Each row is a point. To make a cloud, some directions were put in groups of two or more. Within a group, all points are equally far from the middle, so they leave a hole (a ring in 2 directions, a hollow ball in 3). The other directions are filled evenly. Then the cloud was stretched, turned, moved and blurred a little. How many holes are there, and how many directions does each take, smallest first?

Cloud (14 x 2):
[[  4  -7]
 [-52 -22]
 [-28  60]
 [ 12 -13]
 [-55 -30]
 [-29  46]
 [-10 -33]
 [ 22  52]
 [-18  49]
 [ -9  23]
 [ 11 -26]
 [ -3  33]
 [  4  30]
 [ 18 -21]]
Holes: 0

Cloud:
[[ 35 -55  16]
 [-22 -26  38]
 [ -9 -13  27]
 [ 19  12  14]
 [  8  27  16]
 [-23   2 -59]
 [-25  36 -13]
 [ 41 -55  13]
 [-40 -23  19]
 [ 31  -3 -10]
 [ 27 -22   8]
 [-16  15 -35]
 [  2 -28  60]
 [  3 -10 -24]
 [ 24  42 -16]
 [-22   7 -28]
 [ 27  18  24]
 [-27 -38 -33]
 [-28  -7 -38]]
Holes: 0

Cloud (29 x 4):
[[ 12 -15 -12 -55]
 [ 28  24  30  16]
 [ 18 -27 -49 -20]
 [-42   7 -24  41]
 [-28 -45  -9  31]
 [ 18 -14  16 -51]
 [  7 -33 -20 -46]
 [-46   5   0 -43]
 [-49  -6 -42  22]
 [-19 -45 -44   1]
 [ 23  24 -50  -6]
 [-32  33  12  32]
 [ 20  28  18 -42]
 [-11 -42 -45 -18]
 [  7  29  -2 -51]
 [-56  24  -7  13]
 [-50  16  11 -29]
 [-60 -22   4   9]
 [ 30 -23  36 -14]
 [ 30 -23 -41 -22]
 [-23 -32 -22  43]
 [  3  -1  46 -35]
 [  7 -39  12 -40]
 [-16  -8 -49 -40]
 [ 30   8 -50 -17]
 [ 22 -39  30   2]
 [-26  32  39   1]
 [-56 -28 -26  -3]
 [-33   5 -49 -30]]
Holes: 1 (4)

Cloud:
[[ -9 -18  60 -12   3  17]
 [-39 -38   6  -7 -26   9]
 [-44   0   9  17  13  25]
 [ -9 -25  -1 -37 -35   5]
 [-53   7 -32 -22  -1   5]
 [ -5  -6   8 -11  59  -4]
 [-19  31  37   9   8  30]
 [-53  -1   8  16 -29  28]
 [ 27   3 -20  27  -5 -14]
 [ -8 -12  10  17  27  35]
 [ 13 -36   2 -10  -6 -26]
 [ 30 -30  13   0  11  -7]
 [ -9   5 -52  11 -10  -8]
 [-37 -31   1  34   2 -29]
 [ 27   4  -8   2 -39  23]
 [-34   7   7   1  -1 -50]
 [ 14 -12  32 -15  17  16]
 [ -9 -12  -9  30 -29 -10]
 [  3   7  10 -14 -13 -30]
 [-39  -6 -19  24  31  -5]
 [-31 -34   0  23  42 -20]
 [ 11  21 -37  -2 -28  14]
 [ 27 -26 -19 -27  23 -16]
 [-52  21   9 -12  -5  32]
 [-34  -2 -36  15  -1 -30]
 [-41  20 -37   3  19  -2]
 [  4  22  19 -25   9  51]
 [-29 -39  -2 -21  -2  30]
 [ 42  -8  25  23  23 -27]
 [  9  30 -27  26  31  -5]
 [ 39  -6 -18  -9  -9  35]
 [-22 -39  12   6  40 -14]
 [ 33 -14 -12   6  44   7]
 [  1 -16  27 -14  35   4]
 [-30 -23 -34  10  39  -1]
 [-40 -33  -8 -21   6  -6]
 [ 11  20 -58  13   9 -11]
 [ -3  29 -11  16 -28  36]
 [  7 -12  54  13  36  -6]
 [ 15 -33 -27  14  26   3]
 [-24 -30  24 -33  -7  18]
 [-10  29  -8  28  25   7]
 [-15 -49  31   7   4 -31]
 [-22 -17  -5  26   9  24]
 [-38 -26  15  -6   2 -43]
 [-11  -5  20 -20  31 -31]
 [ -9  38  -7  -8   2  -4]
 [  1  35  12  14 -36  32]
 [  4  -3 -18  16 -31 -15]
 [-15 -32 -47   0  -2 -15]
 [-15 -18  35  11  40  10]
 [ 36 -13 -36  -6  -8  19]
 [-42  20  17  12  27 -15]
 [-51  13   6  13  11   0]
 [  2 -14 -13  35 -18 -22]
 [ 25  21  21  11  28 -19]]
Holes: 1 (4)
